Each row of a before or after table is a point. The points were changed in one or more steps. Then noise was added and the rows were shuffled. The steps act on columns, c1 being the first. What was done? A step turns or swaps two columns, mirrors them in a line or flattens them onto one, adds a multiple of one to another, or multiplies or shifts one. Angles are multiples of 10 degrees, from the lower column toward the higher: turns from -170 to 170, lines from 10 to 170 but not 90. Use the fewest steps. Two steps may share a column if one is a turn and the other turns, adds or multiplies; they go together, in the order done. Otherwise the lowest column goes first.
In the rows, zero is written as 128.

Before (11 x 3)
[[ 88 158 137]
 [126 129  93]
 [137 146  71]
 [186 101  98]
 [165 111 141]
 [146 137 186]
 [ 98 154  84]
 [161  87 103]
 [177  64 113]
 [110 182 143]
 [121 154 209]]
After (11 x 3)
[[172 127 178]
 [124  99 145]
 [119 184  66]
 [106 115  74]
 [204 115 166]
 [ 75 119  99]
 [ 89  75 128]
 [138  68 141]
 [151 175  92]
 [191 148 191]
 [174 149 138]]
Steps: multiply c1 by 1.3; turn c2 and c3 by -120 degrees

Before (11 x 8)
[[199  73 134 120 184 131 163 157]
 [ 67 141  69 175 148 147 114 150]
 [116 116  78 175 211 170 129 113]
 [155 161  92  97 121 106  76 102]
 [138 169 120  62  89 113 128  85]
 [195 114 172  92 160 198 129 136]
 [148 116 118 198 128 154 118 104]
 [203  93 187 110 195 143 163 149]
 [141  99 144 147 188 161 151 104]
 [ 47 123 101 130 163 122  65 114]
 [116 101  89  81 114 134 100 103]]
After (11 x 8)
[[151 102  59 130 118 164 130 118]
 [119 110  74  88 199 183 123 124]
 [ 82 152  68  79 140 155  85 137]
 [131  94 168  82 101 138  98 128]
 [ 90 114 122 102 150 123  32 122]
 [127  91 113 146 176 171 154 129]
 [179 135 153  86 112 100  98  85]
 [171 107 137 132 175 131 197 184]
 [135 132 192 109  79 108 133  69]
 [185 122 171 165 151 219 165 143]
 [173 113 155 183 185 146 196 167]]
Steps: turn c1 and c7 by 30 degrees; turn c2 and c8 by -40 degrees; turn c3 and c4 by 80 degrees; shift c5 by -10; multiply c6 by 1.3
